Rows are points. To make a cloud, some directions were put in groups of two or more. Within a group, all points are equally far from the middle, so they leave a hole (a ring in 2 directions, a hollow ball in 3). The other directions are filled evenly. Then the cloud was stretched, turned, moved and blurred a little. How many holes are there, and how many directions does each take, smallest first?

Cloud:
[[ 22  13]
 [ 24   9]
 [ -6  34]
 [-31  27]
 [ 34 -37]
 [  3 -52]
 [ 36 -29]
 [ 19  16]
 [-19  35]
 [-36  -1]
 [-34  -9]
 [  6 -52]
 [ -4 -49]
 [-36   2]]
Holes: 1 (2)

Cloud:
[[ 28 -57 -14]
 [ 26 -35 -26]
 [  2 -20  46]
 [  8  -3   2]
 [ 44  -6 -22]
 [ 49   7  -1]
 [ -1   6  -8]
 [ 22  22  -6]
 [  9  13  13]
 [-31 -48  -4]
 [ -7 -43  32]
 [-23 -38 -28]
 [ -4 -56 -37]
 [  3  41 -27]
 [ 34  37  13]
 [ 28 -31 -38]
 [-24 -36  11]
 [-33 -23  -9]
 [  1 -75 -12]
 [ -1   7 -38]]
Holes: 0

Cloud (28 x 4):
[[-40  10 -39 -29]
 [-16  19 -43 -32]
 [-18  49 -46 -22]
 [ 26 -40  26   9]
 [ 34  -4  20   0]
 [  4  29 -39  18]
 [ 24  22  20  -6]
 [-26 -25  17 -37]
 [ -9 -61 -16 -11]
 [-18  25 -53  -9]
 [-16 -23 -23 -40]
 [-12  20  20  21]
 [-34  58 -25  15]
 [-38 -35  13  10]
 [-19  64 -39 -19]
 [-31  35 -11  26]
 [ -9  26 -40  22]
 [  8 -59  -9 -19]
 [ 18 -15  29 -25]
 [  2  20 -41 -27]
 [-37 -17   1 -39]
 [ 36  -7  -1 -16]
 [ 16  21 -39   4]
 [-28  11 -50 -17]
 [-41  23   2 -31]
 [-31  48   7 -12]
 [-13  61 -26 -27]
 [ -8 -27  -6  31]]
Holes: 1 (4)

Cloud:
[[ -1 -56  -8 -31  39 -12]
 [ 38 -10 -13   6  26 -42]
 [-26  -9  16 -23 -16  48]
 [-35 -25  18 -46   4  27]
 [-17 -14  34  34 -38  -6]
 [ 21 -59 -15 -43  29 -21]
 [ 44 -38 -22 -54  22 -22]
 [ -9 -26  -6   7  46  16]
 [ 17 -17  53 -45  13  -4]
 [ 58 -46  15   0 -18 -27]
 [ -6 -34 -12 -11  48 -14]
 [ 30   1 -50  36  -4  11]
 [ 53 -54 -10 -24  -6 -29]
 [ -5  -3  65   0   0  23]
 [-24   4 -45 -20  17  -8]
 [ 16   9  28 -54   5  14]
 [ 39 -20  29 -16  19 -41]
 [ 32 -19  47 -15  19  13]
 [ 57  22 -10  16 -25   9]
 [-17 -45 -17 -41  25  27]
 [ -9 -17 -42   7 -34  17]
 [ -7 -12  57 -31  10 -13]
 [-42  16  15  33   1  38]
 [ -7 -52 -15  14   1 -25]
 [ -9  -6 -19  26  37  27]
 [ 47 -37  -7 -56  22 -22]
 [ 60 -17 -24   1 -20  14]
 [  2 -59 -19   9 -23  24]
 [ -2   8  27 -18 -26  44]
 [-16   2 -31  18 -37  28]
 [ 23  24  21 -34   1  29]
 [-26 -27  19 -55  -4  -1]
 [ -4   5 -49 -22  45   5]
 [-10   3  63   3   4  22]
 [-22 -11  39  42 -36  17]
 [-35 -28  17 -31  -1  41]
 [ 51 -17 -42   6 -16  11]
 [ 27   7 -36  42   9  22]
 [-20 -13  43 -14  -4 -26]
 [ 23 -50 -14  33  -5 -14]
 [-24 -30 -18 -27   9  46]
 [ 17 -42 -29 -54  35   2]
 [ 35 -62 -12 -21   9 -33]
 [ 48  32   4  38 -13   9]
 [ 53 -47   9  11 -17   4]
 [ 30  22 -24  -9  47  10]
 [-35 -36  15 -19  -2  43]
 [ 37 -20  26 -34 -34 -24]
 [ 35  22 -20  20  28  24]
 [ 16  13  10 -48 -14 -17]
 [-22  13  12 -24 -12  47]]
Holes: 3 (2, 2, 2)
